Rows are points. To make a cloud, some directions were put in groups of two or more. Within a group, all points are equally far from the middle, so they leave a hole (a ring in 2 directions, a hollow ball in 3). The other directions are filled evenly. Then the cloud was stretched, turned, moved and blurred a little. Count the holes, and give their numbers of directions, smallest first.
In the rows, zero is written as 128.

Cloud (13 x 2)
[[ 84 159]
 [101 171]
 [ 78 150]
 [145 107]
 [154 131]
 [104  97]
 [146 109]
 [ 83 114]
 [ 82 156]
 [ 78 123]
 [145 157]
 [ 86 162]
 [117  95]]
Holes: 1 (2)

Cloud (19 x 3)
[[152 151 137]
 [ 95  85 118]
 [138 158 163]
 [148 172 172]
 [122  96 100]
 [ 79  99 161]
 [126 119 146]
 [102  99 189]
 [161 112 144]
 [149  67 137]
 [161 105  96]
 [121 169 112]
 [ 81 134 187]
 [173 163 154]
 [159  86 120]
 [151  86 122]
 [108 110 130]
 [ 89 100 164]
 [116 107 177]]
Holes: 0

Cloud (22 x 3)
[[ 81 122 127]
 [ 87 136 121]
 [120 144  79]
 [153 160 113]
 [135 113 178]
 [169 144  77]
 [128 154  99]
 [197 151 117]
 [115 122 165]
 [163 156 142]
 [108 108 161]
 [169 168 126]
 [149 178 102]
 [105 100 107]
 [200 131 124]
 [192 156  86]
 [102 160 127]
 [166 126  83]
 [158 148 120]
 [199 137 127]
 [ 91 125 134]
 [119 152 103]]
Holes: 0

Cloud (31 x 4)
[[ 66 129 136 146]
 [159  77 138 142]
 [123 142 187  98]
 [169 162 131 135]
 [105 169 129  91]
 [169 145 122 108]
 [132 165 174 155]
 [ 81 172 153 130]
 [131 173 106 122]
 [166 105 116 101]
 [ 67 130 141 149]
 [ 93  92 125  89]
 [ 81 126 157 161]
 [ 91  90 151  92]
 [156  81 161 128]
 [142  89  98 153]
 [118 156 124  82]
 [ 91  92 143  88]
 [ 66 142 137 147]
 [ 83 138  96 146]
 [166 164 138 147]
 [113 159  92 153]
 [111  83 171 115]
 [ 83 173 155 126]
 [113 165 174 154]
 [103 158 169 162]
 [143 164 175 147]
 [100 164  97 144]
 [112 118 158 178]
 [147 164 172 147]
 [111  83 172 113]]
Holes: 2 (2, 2)

Cloud (26 x 4)
[[117 135  85 128]
 [ 48 111 177 123]
 [115 108 130 163]
 [130 133 140 170]
 [124 194  62 175]
 [103 102 122 102]
 [110 134 147 117]
 [172 141 122 110]
 [114 120  84 139]
 [ 83  89 158  89]
 [141 141 117 186]
 [106  96 170 126]
 [150 179 128 135]
 [157 121 147 126]
 [ 62 101 170 106]
 [ 80  95 168 126]
 [139  96 174 167]
 [ 84 119 159 116]
 [ 85 114 142 126]
 [174 125 141 170]
 [125 126 124 124]
 [140 139 195 166]
 [136  83 164 120]
 [110 198 131 153]
 [165  88 116 149]
 [136  84 142 164]]
Holes: 0

Cloud (54 x 6)
[[168 166 136 146 101 136]
 [161 170 110 137  78 122]
 [166 148 135 109 197 150]
 [ 73 134 166 127 140  98]
 [113 125 118  88 153 141]
 [119  68 187  89 129 121]
 [ 86 110  94 172 105  84]
 [145 117 118  93 115 117]
 [153 129  62 114 102  85]
 [108 124 116 133 165 138]
 [127 183  50 133 145 125]
 [172 100 138 147 164 109]
 [159 101 149  92 114  96]
 [114 161 152 124 180 104]
 [154 156 127  76 150 156]
 [115 138 103 162 166 161]
 [ 82 120 153 156  87 142]
 [100 119 121 156 156 125]
 [132 146 186 141 163  97]
 [ 77 100 140 171 112  90]
 [152 169 140 100 100 108]
 [153 134 119 135 177 164]
 [139 155  52 110 107 148]
 [177 128 136  90 151 109]
 [ 92 114 114 109 152 121]
 [150 137  50 136 110 101]
 [134 181 127 119 124  54]
 [132 159 122 114  73  84]
 [185 140 148 133 124 173]
 [157 142 144 128 194  99]
 [179 172 159 108 134 157]
 [ 98  50 146 172 133  96]
 [ 99  81 145 117 154 133]
 [117 131 205 139 157 108]
 [106 162  71 166 143 151]
 [125 127 130 160 179 151]
 [140 138 154 171 102 139]
 [ 97 157 170 137 135 167]
 [ 96 146 117 133  70 152]
 [159  99 187  83 126 101]
 [168 166 150 115 110 123]
 [133 179 116 118 157  66]
 [146 144 111  73 156 100]
 [123  98 139  98  89 121]
 [126 161  67 164 132 113]
 [142 116 133 103 163  70]
 [158 178 109  60 155 145]
 [102 178  88 139 142 112]
 [136 121 116  77 143  66]
 [140 158  86  90 126 159]
 [135 113 188  83 133 141]
 [129 132 109 115  81 155]
 [100  92 177 189 110 113]
 [140 162 125 158 112  81]]
Holes: 1 (2)

Cloud (53 x 6)
[[ 91 151  86  76 145 128]
 [108 158  93  77 135 102]
 [ 87 104 144 157  66 187]
 [161 128 144 134  50 131]
 [ 52 129 105 120 106 133]
 [101 137 121 133 140  93]
 [125 124  81 108  92 143]
 [147 133 121 110 159  88]
 [ 57 137  87 123  99 158]
 [175 174  98 101 168 113]
 [166 170 196 137 118 118]
 [151 142  97 140 147  74]
 [140 174 124 106 147  64]
 [ 49 111 137 163  75 145]
 [117 114 106 115  91 177]
 [139 128 192 144 107 131]
 [143 124  86 144 130  99]
 [113 133 134 125 121  83]
 [185 136 131 120 119 116]
 [125 106 176 181 144 117]
 [119 161 170 128  70 120]
 [101 167 107 150 126 117]
 [116 176 103 115 127 135]
 [141 203 119 115 145  98]
 [120  82 155 145 135 142]
 [175 144 114 160 152 137]
 [142 118 102 160  78 145]
 [142 176  91 132 157 126]
 [101  85 108 152 120 115]
 [ 49  88  99  90 109 139]
 [116 166 142 151 122  84]
 [155 141 134 119  96 151]
 [154 145 193 161  86  98]
 [128 132  94 137 169 173]
 [131 149 151 100 128  73]
 [ 52 126 119 142 111 140]
 [168 144 187 126 114  73]
 [110 129  77 115 163 163]
 [ 91 159 143 134 120 128]
 [125 100 156 118  91 172]
 [ 93  65 100 128 102 176]
 [111 137  72 134 153 147]
 [ 41  90 153 162  70 173]
 [122 114  96  82 162 151]
 [ 99 149 127 130 129 178]
 [ 82 144  73  77 107 134]
 [100 172 134 113 148 118]
 [ 60 131 101 145  72 167]
 [122 117 184 106 149 126]
 [157 128 118 142 162 158]
 [129  88 133 122  95 151]
 [118  75 128 146 100 159]
 [ 83  88 135 124 104 119]]
Holes: 1 (3)

Cloud (71 x 8)
[[106 159  57 140  88 128  80  85]
 [ 87 143 101  60 115 142 165 139]
 [ 85  96 192 132 150  61  93 137]
 [107 165 144 139  79 122 116 147]
 [129  51  94 185  98 118 107 127]
 [133 119 118  93 123 131  64 113]
 [142 103 130 145  60 134  90 155]
 [134 100 193 114 143 131  93 120]
 [104  97 107 111 130 137 138 100]
 [133 105 170 104 140 113 106  85]
 [157 152 136 104  95  99 138  74]
 [ 99 149 136 132 109  98  89  83]
 [101  77 102 161 159 113  77 141]
 [ 97  72 127 110  73 144 130 120]
 [ 80 140  76 125 117 126 151  90]
 [143 160 140 169 139 109  93 110]
 [118 189 133 128 127 130 130  86]
 [108  82 174 178 184  93  86 139]
 [ 93  98 145 170 102 169 145 147]
 [135 128 120 158  61 160 100 100]
 [125  92 151 137 105 143  42 154]
 [131 158 109 121 111  91 185 110]
 [129 172 153 134 158 112 134  83]
 [109 133  80 106 156 103 157 102]
 [137  99 147 157 149 162 108 159]
 [177 167 105 116  67 145  87 133]
 [161 137 105 158 128 152 131 157]
 [ 88 130 146 116  91 101 125 179]
 [119  97 110 126 112 125 136 156]
 [ 89 171 175 158 156 143 119 138]
 [103 160 139 127 139 102  92  96]
 [101 143 171 146 162  61  89 124]
 [ 88 132 153 157  83 124 117 161]
 [109 134 133 159  79 128  59  85]
 [137 125 216 166 125  99 155 136]
 [141 114 192 162 112 111  79 145]
 [ 79 145 115 102 169  92 191 161]
 [ 99 165 160 124  57 140  82 140]
 [129 172 157 121 109 139  83 127]
 [ 95 159 165 100  80 143  77  85]
 [ 80 103  75 143 102 141 139 126]
 [131 150  95 162  93 140 125 106]
 [ 92 129 213 137 156 122 117 136]
 [131 125  85  74 138 164 137 118]
 [100  98 104 125 104 151 159 107]
 [129 124  67  96  95 148 153 117]
 [144 160 135  94 154 157 123 157]
 [143 153 114 121 116 154 107 171]
 [128 106 172 155 160 155  82  99]
 [132 139 200 132  87 102 115  86]
 [120  73 107 138 149 187 120 109]
 [113 190 164 134 133 135 127 108]
 [133 139 101 148 149 163  89 170]
 [ 87 153 129 110 125 148 173 168]
 [124 114 141 175 195 102 109  86]
 [130 172 134 115  95 145  64 107]
 [ 85 116 122 156 132 155 150 163]
 [138 104 131 107 138 115  92 156]
 [125 137 120 163 156 102 182 162]
 [122 185 151  84  88 117 145  76]
 [ 98 160 197 131 178 117 136 114]
 [107 119 140 172  88 122  95 163]
 [ 46 100 179 161 124 121  94 167]
 [143 158  84 127 120 151 182 133]
 [135 103 181 129  91 121  48  84]
 [113 121  83  91 130 108 152 114]
 [108 118  90 117 130 189 106 155]
 [132 127  88 105 145 141 140  80]
 [ 70 111 125 152 179  76 166  98]
 [140 117 183 165 105  64 109 157]
 [ 99 135  93 158  97 144  88 178]]
Holes: 1 (3)

Cloud (78 x 8)
[[140 154  89 131 126  62  86 117]
 [105 140 100 179 143 131 105  74]
 [ 97 153 120 162 157 129 134  76]
 [168 197 132 142 117  75 155 142]
 [155 159  99  82 165 122 124 173]
 [ 95  97 107 149  86 105 123  93]
 [165 112 162  93 140 105 125 160]
 [139 160  95 164 123 140  93 122]
 [176 106  91 139 140  73  95 121]
 [185 188 101 100 110  63 115 143]
 [124 130  67 113 150 147 123 163]
 [182 139  72 105 128  88  79 117]
 [103 131 123 154  92 146 158 116]
 [170 164  94 140 135  60 115 107]
 [100 142 101 146 119 124 113  61]
 [182 124 150 155 101 104 115  90]
 [129 110 129 120 165  99  79 128]
 [185 184 145 124 140  98 143 156]
 [ 96 157  77 160 159 124 164 117]
 [124 115 152 160 138 140 161 142]
 [135 161  99 160 144 151  98 127]
 [136 138  55 113  97  68 133 166]
 [163 128 123  93  87 117 130  79]
 [163 172  77 112 144 143 111  98]
 [150 162  76 124 124  54 175 172]
 [ 99  83 121 156 156  98 103 139]
 [128 138  87 114 102  61 122  91]
 [110  84  65  97 128  79 107 147]
 [160 166  79  70  77  67 141 156]
 [197 117 129 109  99 134 132 110]
 [101 147 100 117  59 103 122 134]
 [141  93  89 105 145  52 148 157]
 [148 111  90 169 126  81 133  99]
 [ 84 140  81 131 159  77 142 173]
 [193 156 104 131 138  71 140 178]
 [ 82 106 118 125 149 115 162 125]
 [127 103 158 137 142 150  89 112]
 [133 153 116  93 102 151  88 133]
 [168 166  75  81  88 126 112 123]
 [170 125  54 141 142 127 127 117]
 [121  92 156 149 145 146 110 136]
 [152 111 138 178 102 132 135  95]
 [141 109  49 123 130 113  94 146]
 [111 116 151 162 133 149 129 149]
 [146 160  86 152  89  86 150 142]
 [112 104 128  77 101 141 105 144]
 [ 78  91 106 155 104 122 119  97]
 [130 117  94 142  85 122 113 153]
 [ 96  89  89 139 170 115 119 147]
 [ 81  95 127 175 153 124 111 114]
 [111 170  74 132  80 102 130 125]
 [107 122  76 156 165 131 109 149]
 [170 139 141 109 128 127 139  78]
 [ 77 156 108 138 102  97 115 164]
 [179 137  99  81 140  55 110 124]
 [170 116  77 115 162 122 159 113]
 [ 94 111  50 100 119 100 108 128]
 [ 95 162  84  84 132  75 144 186]
 [127 104 115 107 163 126  78 118]
 [146  82  81 135 136 125  82 106]
 [195 155  63  66 110  75 138 161]
 [157  97 146  98 125  90 125 185]
 [162 145 109 101 142 134 165 174]
 [159 153  72  68 156  69 164 159]
 [185  98  90 120 128  96  90 102]
 [190 125 144 144 131 120 127  80]
 [111 163 112 121 162  64 158 127]
 [ 76 149  77 165 149 125 127 126]
 [129  88 140 102 136 150 107 134]
 [110 139 117 181 137 132 123  62]
 [ 76 128 157 157 142 110 150 114]
 [121 132 155 146 122  87 187 142]
 [181  98 141 121 154  98 152 137]
 [140 114 139 115 109  70 175 170]
 [133 127 109  97  54  96 138 120]
 [123 178  80 114  98 103  89 117]
 [157 148 165 143 148 106 145  90]
 [187 115 115 114 134  67  95 111]]
Holes: 3 (2, 3, 3)

Cloud (103 x 9)
[[127 161 162  67  80 145 120 133 145]
 [167  95 124 122 114 191 150  98 117]
 [ 64 117 111 156 141 153 208 144 159]
 [104 150 168  87 150 125 125 123  78]
 [112 101 134  78 112 181 145 173 136]
 [ 90 187 154 152 129 129 135 164 167]
 [ 89 168 104 113 141 136  92 130  89]
 [102 129 113 160 106 158 120 140  98]
 [103 194 144 159 136 139 146 103 149]
 [107 151 119 101 151 145 130 114  97]
 [ 93  93 102 125  77  93 139 137 189]
 [122 175 108 157 180 113 131 114 117]
 [145 132 191  79 108 139 149 143 151]
 [123 141 145 152  99 132 136 162  50]
 [110 143 164  90 178 108 130 197 123]
 [130 161 167 138 181 129 149 174 184]
 [123 166 129 156 123 192 131  90  73]
 [125 136 150 118 164 137 121  82 107]
 [139 114 158  87 151 161 149 157 132]
 [153 146 121  65  97 141 107 123  97]
 [111  75 143 118 110 134 132 112 161]
 [107 161 119 133  92 185  89 172  91]
 [ 96 166 167 133 136 132 174 118 137]
 [ 80 125 134 129 159 124 177 191 143]
 [146 124 137 169  50 172 174  97 141]
 [167 114 164 102 163 141 131 109  98]
 [118 126  96 143 102 167 105 146 112]
 [ 83 118 140 177 119 146 169 142 161]
 [166 110 135  75  98  91 107 140 139]
 [ 79 190 150 128  98 170 108 151  46]
 [176 101 164 144  86 138 154 107 150]
 [113  99 133 109 161 156 128 121 150]
 [145 156 124 177  85 200 139 172 107]
 [141  98 116 110  96 145 113 139  70]
 [107 188 140 152 178 157 145 109  84]
 [161 125 124 138  82 183 109 160 109]
 [151  90 132 101 108 133 109 135  99]
 [143  86 125  77 135 144 101 165 146]
 [107 164 153 133 150  89 154 133 173]
 [109 166 145 187  97 148 167 119  73]
 [114 148 101 125  94 117 141 194 129]
 [144 158 147  99 157 148 117 135  78]
 [156 126 144 147 186 107 115 136 159]
 [149 103 178 123  86 123 123 146 117]
 [116 177 139 190 117 142 142 120 145]
 [105 152 161 140  93 142 168 146  53]
 [151 121 155 121 139 152 182 164 156]
 [ 84  94 122 118 130 162 181 137 151]
 [ 91 191  76 129 129 142 114 136 104]
 [ 71 188 172 148 150 142 154 164  72]
 [ 62 102 100 114 110 158 167 142 154]
 [ 80 148 140 128  62 135 154 113  83]
 [121  93 136 103 172 113 154  84 160]
 [128 171 194 152  99 127 107 179 101]
 [ 86 133 184 160 152 133 183 157 148]
 [120 133 123 167 139 159 117 123 125]
 [103 196 136 118  83 192 132 147 104]
 [124 138 118  92  87 172 177 153 135]
 [112 186 155 181 129 121 164 132  88]
 [104 197 159 179 133 176 150 112 111]
 [ 72 164 192 120 148 147 135 173  86]
 [ 88 130  99  84 104 134 161 138 156]
 [ 76 124 125 147 147 158 119 135 117]
 [ 99  88 159 138 149 117 182 101 139]
 [141  87 153  98 138 139 131  95 129]
 [ 81 112 142 127 139 156 182  98 184]
 [112 172 120 175 173 153 173 185 178]
 [ 92 192 101 169 110 161 150 105 165]
 [108 103 125 115 110 159 141 142  41]
 [ 94 103 167 134 114 166 180 121 175]
 [ 74 151 101 195 130 182 157 121 118]
 [148 136 172 113 174 166 111 136  96]
 [174 116 117 108 115 116 128 115 153]
 [ 98 162  75 129 127 142 115  93 128]
 [151 190 165 160 152 139 122 119 105]
 [ 96 181 147 152 171 131 111 175 165]
 [107 123  77 138 129 130  90 159 146]
 [110 216 166 170 137 124 133  97  70]
 [ 99 208 148 146 161 150 139 136  55]
 [115 172 168 154  80 146 117 174 139]
 [101 141 167 158  88 164 151  95  76]
 [133 134 140 153 111 152 104 132  97]
 [112 150 166 168  96 184 190 162 135]
 [ 89 174 114 139 172 135 149 117 139]
 [ 87 133  85 145 144 152 111 120 112]
 [121 193 116 192 118 151 149 129  84]
 [ 82 142 148 154 151 113  81 166 147]
 [123 118 155 103 160 130 129  81 130]
 [117 121 165 107  99  83 133 155 112]
 [151  89 115  99 146 138 129 125 176]
 [108 207 150 138 129 128 107 145  95]
 [ 83 146 169  87 128 134 137 182  73]
 [ 98 142 174 169 108 160 161 129  80]
 [110 125 174 180  97 152 157  86 172]
 [ 43 171 106 156 106 129 164 114 145]
 [115 155 146 163 164 126 190 139 186]
 [143 173 170 153 162 141 160 151 167]
 [139 130  91 148 135 161 110 165 108]
 [ 85 147 145 186 132 144 151 170 144]
 [ 80 119 172 115 135 125 153 143  81]
 [163 110 142 113 169 120 104 155 164]
 [120 122 172 140 112 126  92 136 102]
 [152 138 145 122 183  96 100 157 112]]
Holes: 1 (4)
